Every row gives one point. To make a cloud, some directions were put in groups of two or more. Within a group, all points are equally far from the middle, so they leave a hole (a ring in 2 directions, a hollow ball in 3). The other directions are filled evenly. Then the cloud was stretched, turned, moved and blurred a little. Count the holes, and give their numbers of directions, smallest first.
In the rows, zero is written as 128.

Cloud (14 x 2):
[[136  84]
 [159 161]
 [130 175]
 [129  91]
 [133  85]
 [158 130]
 [119 179]
 [160 150]
 [137 103]
 [133 111]
 [165 154]
 [146  86]
 [109 150]
 [109 151]]
Holes: 0

Cloud, 13 rows:
[[105  81]
 [133 123]
 [136  97]
 [170 146]
 [142  67]
 [144 107]
 [162 165]
 [119 139]
 [146 133]
 [108 127]
 [133 120]
 [147  76]
 [101  82]]
Holes: 0

Cloud, 20 rows:
[[155  98 152]
 [157 110 157]
 [ 93 144 102]
 [119 151  98]
 [118 126  78]
 [113  84 137]
 [128 144  86]
 [129 140 179]
 [ 75 117 113]
 [145  84 143]
 [172 133 139]
 [151  83 141]
 [ 87  94 127]
 [ 93 147 103]
 [ 93 135  98]
 [ 96 146 101]
 [123  79 124]
 [151 138 158]
 [ 86 152 111]
 [114  82 128]]
Holes: 1 (2)

Cloud:
[[121  95 115]
 [155 149 125]
 [121  96 118]
 [150 147 113]
 [148 116  90]
 [105 109  65]
 [101 142 108]
 [149 111 111]
 [103 130 137]
 [140 115 129]
 [125  79  99]
 [104  78  96]
 [ 91  98  74]
 [147 138 102]
 [152 137 110]
 [129 140  91]
 [ 97 128  98]
 [149 106  87]
 [156 147 132]
 [ 91  98  71]
 [ 89  88  82]
 [134 116  73]]
Holes: 1 (2)

Cloud (20 x 3):
[[143 171  99]
 [115 154  79]
 [102 149  91]
 [107 131 109]
 [117 144 130]
 [159 172  89]
 [ 80 139 111]
 [120 175 101]
 [162 169 100]
 [130 169  92]
 [160 179  85]
 [148 119 113]
 [157 151 128]
 [130 137  76]
 [143 119  93]
 [100 174 122]
 [127 163 115]
 [111 149 150]
 [114 156 137]
 [103 136 110]]
Holes: 0

Cloud (29 x 4):
[[142 149 139 141]
 [115 161 106 100]
 [ 85 120 112 119]
 [149 170 134 111]
 [184 155  74  67]
 [ 94 150 169 146]
 [ 89 113 109 114]
 [168 138 136 123]
 [136 159  72  90]
 [145 148  87  80]
 [ 95 169 158 142]
 [157 107 101  89]
 [120 149  96 125]
 [170 112  93  86]
 [134 132  96 105]
 [140 118  88 103]
 [143 127 120  83]
 [ 94 142 174 138]
 [107 107 122 114]
 [117 136 161 157]
 [158 145  98 111]
 [138 104 114  84]
 [137 147 134 122]
 [139 150  79  87]
 [171 158 147 104]
 [109 133 143 163]
 [155 129 110  86]
 [138 123 171 110]
 [147 114 107  74]]
Holes: 0

Cloud:
[[175 113 143 163]
 [126  78 113 152]
 [100 120 139 161]
 [161 132 125  93]
 [104 108 160 130]
 [152 146  95 153]
 [137 162 141 166]
 [115 167 129 102]
 [183 128 123 162]
 [113  78 106 151]
 [106  82 104 108]
 [165 147 169  99]
 [122 107 145  80]
 [104 129 135 166]
 [ 96 123  83 129]
 [139 112 138  81]
 [100 106  96 168]
 [179 159 171 136]
 [129  86 135 163]
 [156  99 112 125]
 [106 152 104 102]
 [124  83 127 163]
 [151  90 128 158]
 [107 124 120 176]
 [106 146  96 109]
 [151 149 109 177]]
Holes: 2 (2, 2)
